Each row of a before or after table is a point. One or more steps were done to the points. Then noise was added and the rows were shuffled. The steps act on how far a point lies along the listed directions, d1 being the first. What was done? A step turns or swaps two directions, mirrors them in a line or flattens them onto one, adds a multiple of one to another, or multiplies one. Angles are multiples of 10 degrees, from the lower direction toward the higher: turns from -170 to 170, lines from 10 to 170 but not 90. Use the fewest steps. Two steps may share a direction if one is a turn and the other turns, adds or multiplies; they go together, in the order done. Otherwise the lowest direction goes first.

Directions:
(1): [-37 -22]
(2): [-22  37]
Before, 8 rows:
[[ 31   9]
 [-14 -60]
 [ -1  36]
 [-41 -44]
 [ 31   7]
 [ 21  31]
 [-16 -46]
 [-10 -45]]
After, 8 rows:
[[  3   1]
 [ 22 -50]
 [ -9  26]
 [ 12 -35]
 [ 18 -33]
 [  5 -27]
 [  7  -5]
 [-11  33]]
Steps: flatten d1 and d2 onto the line at 100 degrees

Directions:
(1): [ 38   4 -18  -3  13  55]
(2): [ 36  40  -9  34   0 -29]
(3): [-13 -11 -60   9 -31  -2]
Before, 8 rows:
[[-11   8 -13  21 -23 -57]
 [  8  16  27  -4  31  23]
 [-49 -59 -45 -32 -29  34]
 [ -6   0 -12  18  -3 -19]
 [-11   7 -10   8   8 -60]
 [ -7   6 -15  22 -11 -22]
 [ 16   9  -6   4  23  -2]
 [ -5  22  23  15 -12 -46]]
After (8 x 6):
[[ 21  16  -9   3  21  35]
 [-14  -1  19   9  -1 -27]
 [  2  16  57  -5   5 -15]
 [-11  -1  10  13   5 -23]
 [-21   1  43  -1   0 -51]
 [ 11  11  -8   4  15  -6]
 [-58 -52 -50 -24 -37  12]
 [-13  -2  35 -13  33 -43]]
Steps: turn d1 and d2 by 30 degrees; turn d1 and d3 by 50 degrees

Directions:
(1): [-23  -8   5 -29 -51  28 -51 -26  -7]
(2): [ 21 -19   8  27  40  52 -13 -30 -35]
(3): [ 36 -13 -31  29 -18 -44 -16 -48   5]
(4): [ 27  31 -22 -45  30  20  -5 -25  45]
(5): [ 31 -11   1 -19  23 -23 -58  46 -14]
Before, 8 rows:
[[ 19 -19  -3  12  27  27 -11 -33 -17]
 [ -2  12   4  -9   2 -30  10  60  11]
 [-31  12  14  -5  -6 -10  -9  53 -12]
 [ 20   6   2   1  13  28  -4 -10   4]
 [ 20  -3 -22   3 -15 -16  -6 -15   1]
 [ 10  11  -6   4   0  29  -9 -48   0]
 [ 27   7  -9 -20  -3   3 -54 -12   2]
 [ 13 -16  -5  -2  -4 -13 -41 -16   0]]
After (8 x 9):
[[ 17   6 -17  -5   6   1   1  -7   3]
 [ 35  21 -15   5  30 -24  10  11  17]
 [ -8   7 -11 -24 -20 -35   6  11  32]
 [ 14  -1  -5   1  26 -23   5   7  17]
 [  8  13  -7  -9 -15 -10   4   6  23]
 [-18   0  15  42  22  16  12  18 -33]
 [ 13  21 -10 -29 -14 -23 -31   3  22]
 [ -3  -4   9  36  13  39  28 -16 -20]]
Steps: turn d1 and d5 by 110 degrees; multiply d2 by -1; flatten d3 and d4 onto the line at 60 degrees

Directions:
(1): [ 15  24  19   6 -25 -25  20  24 -54  55  36  -4]
(2): [-31  -4  35 -53  14 -14 -44   3  27  18  38 -30]
(3): [  9  10  48  18 -27  60  -3 -27  10 -14  42  29]
Before, 11 rows:
[[ 36  19  19  20 -40  16  11 -17 -31  14  41  28]
 [ 11  10  18  -6 -11  17  -3  -2   0  -4   0   9]
 [ 12  27  48  14 -33   7  -2   4 -14  33  37  -4]
 [-37 -16  42 -33   2  18 -42  -7  50 -12  29 -11]
 [-37 -20 -15 -15  47  10 -21  -5  32 -35 -39 -11]
 [-12   1 -41   9  17 -23  -2 -10  16 -25 -49  -2]
 [ -4   9  17  19 -20  12  -8  11 -10   2  21  -9]
 [ -2   8 -21   9   5 -59  15  31 -51  40 -10   3]
 [-18   4  26 -26   0   4 -33  14   6  22  54 -21]
 [-22   3  53 -49  22   2 -37 -18  30  -8  44  -4]
 [-26 -30   3 -27  30  -1 -21 -16  57 -50 -21 -19]]
After (11 x 12):
[[  3  18  37  11 -38 -10  18  25 -40  49  46   1]
 [  9  16 -19  43 -16  17  19 -22  -5 -26 -26  29]
 [  5  11   1 -19  -1 -14  -1  14  -6  10 -11  -9]
 [-28 -17  16  -6  22  28 -35 -28  48 -44  -4  23]
 [ 12  28  49 -14  -8 -20   8   7 -42  39  57   6]
 [-18   5  23 -31   8 -30 -36  12  25  23  10 -38]
 [-10   9  32 -14  -9   7 -24  15  -8  28  61 -14]
 [ 33  15  17  47 -36   3  53   4 -48   5  14  21]
 [ -9 -11 -23 -47  21 -50 -36   4  14  10  -2 -27]
 [ 14  20   7  50 -12  32  41   0 -46   2  -4  30]
 [-16  -1   2  -4   2 -13 -21  20   1   3   7 -28]]
Steps: turn d2 and d3 by 140 degrees; turn d1 and d2 by 120 degrees

Directions:
(1): [-23  39 -25   3  31 -21 -10 -33  20  -6  13 -44   0 -17  -5   9 -19 -19]
(2): [  8 -29 -23 -20 -30   2 -43   8  21 -35 -14  -4 -15 -13  28   2 -12 -33]
(3): [  1  10 -29  43 -10 -47  14  10  -9  -4 -15  15 -40 -23  13  -8  27   6]
(4): [-31 -13  30 -10 -12   5 -13 -20 -60   3   4  -9 -16 -47  -2   5  -3  -5]
(5): [ 10  -5  26  40  23  38 -14  -9  15  21   2  -8 -46   9  32  20  -4  -4]
Before (13 x 18):
[[ -2  -4  38  -2  11  25  11 -22 -27   4   7   9  12  -7 -10   2 -11   4]
 [ -9 -36  11   7   6  20  -7  -1 -13  -7 -11   7  -8  -7  16   3   5 -12]
 [  9  49   0  42  52   6  14 -13  35  25  24 -18 -20  30  11   7   4   4]
 [  7  25 -28 -17  31  13  -3 -13  29   8  15 -19  12  12  -6  11 -18 -20]
 [ 44  -5  11  59   5  -5  19  20  19  27 -11  17 -20  39  13   1  39  26]
 [ 16  -6  -1 -13   4  -8 -10  10  38  -4  -5  -6 -12  10  15  14  -3 -17]
 [-11  19   5  17   3 -25  36  -6 -22   8   7   4   5 -10  -9  -6  13  32]
 [ -3   3 -10 -13   2 -13 -33 -24  14 -15   1 -28  -7 -15   8 -17 -21 -13]
 [-13  11 -31   4 -15 -44   1   6   3 -19 -12   2   8 -17  -1 -10  -2  -1]
 [-11  19  -5  19  14   9 -18 -25   6  12  15 -43 -36   4   8  23  -3 -19]
 [ -6 -19 -11 -43 -20  -4 -10  -9  10 -29  -1  -6  35   7   4 -14 -24 -25]
 [ 48 -14   5 -35   7  22  25  22  38   6  -2  17  57  53 -18  -9   9  14]
 [  2 -19  56  -4   7  60   7   3 -30   4  25   2  12   9   7  13 -15  18]]
After:
[[-16   6  12 -21  -4 -10  23 -10 -28  -1  12  -4  31 -11 -22  -6  -1  23]
 [  5 -13  44  40  -8 -12  19  -2 -60  32  -5  10 -25 -13  -3  -1  40  29]
 [ 20   8  10   2  15  12  23  -3  14  -3   4  18  32  27 -14  -8  -8   7]
 [  7  -3   3  11   1 -17  -6   6  14   2  -7  -5 -37 -10  23  15   8 -14]
 [  4   5  -9  -1  10  -6 -32 -23  28 -11   1 -27 -10   0  14 -15 -19 -10]
 [ 12 -14 -32  -9 -18 -19  -9   3  35 -31 -12   3   2  14  28 -14 -13 -26]
 [-24  -6  -4 -16 -18 -17 -22  -6 -16 -23  -6 -11   6 -32   4  -1 -14 -11]
 [-10  26  -1  19  24  12  -6 -26   8  19  20 -43 -22  16  -2  21  -4 -11]
 [  3  31 -46  16  24 -21  10  -9  18   6   3  -7 -20  -8   5   5   4 -14]
 [-19  51   7  46  39 -25  26 -22 -23  26  22 -12 -27 -13  -2  -3  18  13]
 [ 30   3  11  17  14  29  36  30  22   0  16  20  24  49   4   1   3  29]
 [ 40  -9 -36  23 -19 -51  35  34   7  -6 -27  37  -9  -3   6 -22  48  15]
 [  1 -32  11   7  17  29  -1   1   6  -1  -7   6   6  16  12   4   2  -7]]
Steps: turn d2 and d5 by 30 degrees; turn d3 and d4 by 100 degrees

Directions:
(1): [-31   8 -18  -9  42  11  -2 -19 -18 -10  15  14 -38  20  12 -32 -14 -14
   4  -2 -32  11   2 -22  -8  18  -3 -26  14  -4  15   9]
(2): [-14  14  -1 -18  15  -4 -14  18 -14 -15 -12  -3   0  10 -10  -7 -16 -32
  -3 -18  14 -28  26  11 -16   2   5  15 -12  60 -23 -26]
(3): [ -7 -32 -18   0   5  21 -12  26  28 -40  -2   4   6  -2 -10  27  -5  11
  13 -23 -38   2 -12  15  -7  19  -8  23  -6   3  35 -14]
(4): [ 37  15 -18 -21  30   4   8   6 -34  11   8 -17   9   3  13  23 -20  14
  27 -24  13  -1 -11  -9  30  32 -10  25   2  -4  -9  19]
(5): [-13  10  19  13  14   6  29  34 -30   9  10  21  18  15  -2   8 -12   8
 -27  -5   1  -8  25  35 -29  17   7   0  -2 -44   4  -4]
(6): [-16 -17  -9  -7  -9  36  25  38  -3   2 -23  -4   7   7 -22  -3  -7 -20
  -4  30  20   8  15 -50  13  -2 -29   7   1  -4   6  11]
Before, 9 rows:
[[  6 -10 -17 -14   6   3 -34  -4  26 -36  -8 -16  -5  -3   0  16  -5  -1
   34 -14 -36  -6 -32  13  -2   8  -2  16  -1  55  13 -18]
 [ 33   1  17   5 -11 -22 -10 -16  -4   8   6 -10  31 -21   4  28  14  28
    2 -18  22  -1 -13  33  11   7  16  18 -12   6  -8   4]
 [ -3  -4  17  21 -39 -28 -15  18  28  -5 -29   1  27 -16 -22   5   9  -8
  -21  14  17 -28  22  29 -11 -44  17   2 -27  33 -38 -39]
 [-21  -2   9  20  -3  11   9 -13   4   1  13  12 -14  -1  30   4  11  14
  -15   8 -25  16  -7   3 -16   9  -5 -15  14 -52  37   7]
 [ -9 -22  -9  -2 -21  21   5  19  13 -10 -10  -9   3  -5 -16  -5   1 -24
   -3  20  -3   8  -9 -33  14   5 -10  13  -2   1   7   4]
 [ -7  -6 -24 -13  26   0 -26   4  11 -31  15   7  -8  12  -2   3  -9  -5
   20 -41 -27  -3  -2  21  -9  30   8  26  11  29  11  -9]
 [ -1   2  -8   0   2   6  -1 -24  27  -2   6   6 -24   2  10 -30   8  -8
    5   7 -18  18 -16 -17  12 -10  -3 -16  11  -8   3  14]
 [-24  18   7   6   4  18  39  28 -26  14  -8   5   0  25  -7 -14 -12 -20
   -7  17  17  -2  26 -11  -6   2 -20  -7   7 -16  -3  10]
 [ 13 -25 -15  -7  -3  27   4   4  21   2  -2 -16 -17  -4   3   9  13   6
   28   8 -12  29 -31 -60  25   2 -32  13   9  -6  30  21]]
After (9 x 32):
[[ -9  19  13  -6  28  16  27  51 -46   6  -3   6  23  25  -7  12 -28  -8
   -8   0   6 -14  18  27 -25  28  -4  13  -2  -6  -1  -7]
 [ 27  -8  11   7 -16  -9  -7 -10   4   3   0 -10  31 -20  -2  29  16  28
    5 -10  20   3 -14  19  15   9   9  21 -11   2   0   7]
 [ 16   3   9  11  22   2  13   8 -14  10  28   9  -2   6  21  20   5  31
    3 -23 -27  14 -17  20 -15  25  -1  13   5 -48  27   6]
 [-13  30  14   2   8 -24 -21 -44 -14   6  15  -1 -25   1  38 -16   9 -10
  -10 -11  -4  -9   3  17 -21  -7  16 -16   6  17  -5 -10]
 [ -6   3 -11   6 -16   5   5 -19  18   3 -10 -10 -20   5   0 -19  12 -11
   20  19  -1  15 -11 -36  19 -18 -23 -12  12   7   7  15]
 [-14   8   0  -1  21   4  -5   8  13 -21   7  18 -13  15   6 -18  -6 -11
   -9 -24 -28  -2   4  30 -18   5   9   0   2   5   5  -8]
 [-17  25  -7 -21  36   6  11  33 -46   8   9   6   2  33  -6 -14 -26 -34
   -8 -15  27 -16  37  -3 -10  28   0  21  11  20 -27   3]
 [  1 -11   6  19 -16   7  20  10   0  10  12   6   9  -7   1   1   7   5
  -15  15 -12  14 -16  -2   3  14   5   0   5 -54  13  14]
 [  1 -30  13  39 -59   1  16  29  42   9 -31   6  36 -22 -25  15  20  19
  -28  49   8   6   7  -4   5 -43  -2  -8 -15 -39  -6  -5]]
Steps: turn d2 and d6 by 70 degrees; add 1 times d1 to d2; turn d3 and d4 by 20 degrees; turn d3 and d5 by 130 degrees
